Rows are points. Examples show where two turns around zero, p and q, send a point. Write where each new point lands after one turn and then the other. Backwards means that the second turn is done in reverse. Each puzzle has new turns, and all numbers are rounded.
In the rows, 128 means zero.

Turn p:
[152  95 139] -> [115  94 150]
[133 164 123] -> [132 137  93]
[137  99 116] -> [105 120 150]
[ 91 155 134] -> [160 160 118]
Turn q:
[160 140 129] -> [152 147 113]
[118 140 128] -> [121 119 117]
[109 107 107] -> [127 104 154]
[ 95 155 140] -> [ 96 111 103]
[170 148 139] -> [153 160 102]
[116  79 124] -> [121 126 178]
Where do these land?
q, then p: [162  84 112] -> [150  81 102]
q, then p: [105 146 114] -> [113 134 156]
p, then q: [100 143 144] -> [153 144 109]
p, then q: [145 140 142] -> [143 123 147]

Turn p:
[168  86 163 111 154 110] -> [ 65 127 138 140 141 166]
[115 145 100 173 122 100] -> [176 122 118 118 167 131]
[165 107 113  95 119 111] -> [ 86 116 117  91 130 136]
[102 154 159 122 142 133] -> [140 114 155 162 114 117]
[101 122 140 113 100 160] -> [137 134 113 139  79 123]
[146 144 125 134 122 144] -> [134 145 145 111 123 126]
[100 138  97 147 137 138] -> [158 139 111 135 143  99]
Turn q:
[120 121 108 121 149 118] -> [130 108 140 149 131 137]
[166 144 159 126 112  85] -> [143 169 167 115 125  94]
[131 130  74 121 135 145] -> [ 95  91 121 151 144 121]
[146 138  95 144 155 140] -> [123 106 113 163 132 103]
[127 132 160 119  66 134] -> [109 161 127  69 126 129]
[101 146 147 118 159 149] -> [130 146 106 156 113 161]
[109 144 122 143 113 129] -> [114 121 121 118 101 127]
[124  70 158 132 135 124] -> [179 121 127 104 152 151]
Where do these land?
p, then q: [ 83 128 134 151  93 119] -> [123 111 116 117 162  82]
p, then q: [146 143 129 107 172 122] -> [162 135 140 133 102 158]
p, then q: [120 116 164 140 106 123] -> [120 126  90 108 138 116]
p, then q: [136 136 124 133 150 180] -> [118 157 145 131  85 113]
p, then q: [ 98  83 111 145 103 115] -> [ 99  82 115 145 146 104]
q, then p: [147 134 109  87 125 109] -> [136 122 147 176 131 134]
p, then q: [166 156 125 133 147 128] -> [144 167 135 143 123 153]

Turn p:
[164 126 181 114 100 124 152 122] -> [101 114 114 147  72 118 133  97]
[147 119 113 136 132 165 110 121] -> [142 123 109 116 140 110 163 136]
[142 126 167 108 126 118 121 145] -> [ 96 130 143 128 108 127 139 100]
[115 124 112 147 150 156 134 110] -> [164 127 111 136 156 126 134 127]
[ 93 141 107 156 139  93  85  92] -> [143 110 123  77 164 164  91 133]
[113 103 108 117 157 139 136 125] -> [153 136 143 135 155 102 124 124]
[107 185  89 105 125  82 122 114] -> [103  89 150 129 154 158  85 173]
[ 92 178 123 103 104 111 113 131] -> [115  98 165 129 125 175 119 155]
[128 126 126 153 147 145 144 148] -> [137 159 113 147 142 131 139 126]
[163  88 136 136 134 126 141 159] -> [113 171 117 129 113  90 136 116]
[144  91 147 131  94 148 151 142] -> [142 150 121 136  77 104 144 121]
Turn q:
[158 119 114 102 119 103 116 104] -> [119 120 119 125 119 128  86 163]
[130 151 159  78 112 107 146 109] -> [132 151 147 102 152 107 121 180]
[107 157 159 133 146 138 141 192] -> [141 165 173 125 152 150 158  92]
[112 115 101 142 105 133 119 119] -> [117 118  97 136 130 109 120 109]
[147 143 129  98 105 121 110 114] -> [110 126 144 122 133 107  98 152]
[122 112 143 148 131 143 142 178] -> [138 152 138 163 137 149 152 100]
[148 126 148 166 103  76 166 140] -> [ 97 189 100 130 112 155 145 148]
[127 144  81 140 150 144 102 102] -> [116  74 118 104 115 129 114 103]
[137 111 121 144 131 164 120 100] -> [125  87 120 147 110 115 143 129]
[115 124 139 112 148 134 159 152] -> [156 139 136 130 156 149 146 130]
[106 105 113 145 158 146  87  99] -> [157  86 115 125  91 110 123 100]
Where do these land?
p, then q: [147 141 124 116 132 106 113 145] -> [155 140 129 115 141 115 132 111]
p, then q: [130 120 105  97 129 165 112  77] -> [152 141 104 161 114 166 108 164]
p, then q: [169 146 156 164  76  99 131 144] -> [102 123 107 131 182  81 115  90]
q, then p: [102 142 106 151 174 129 139 133] -> [149  93 125 147 122  83 137 127]
p, then q: [ 95 140 178 140 143 164 152 134] -> [ 93  91 116 133 107 124 178 146]
q, then p: [108  98  96 108 111  85 124 105] -> [106 123 139  89 160 114 133 173]
q, then p: [165 127 178 121 125 124 133 131] -> [110 156 126 149 102 166 146 123]
p, then q: [131 116  95 144 150 148 133 149] -> [119 134 143 102 131 170 131 122]
p, then q: [100 113 106 143 125 140 100 131] -> [129 122 164 133 144 150 122 152]
p, then q: [132 139 134  96 115 119 144 131] -> [132 153 118 142 114 109 138 117]
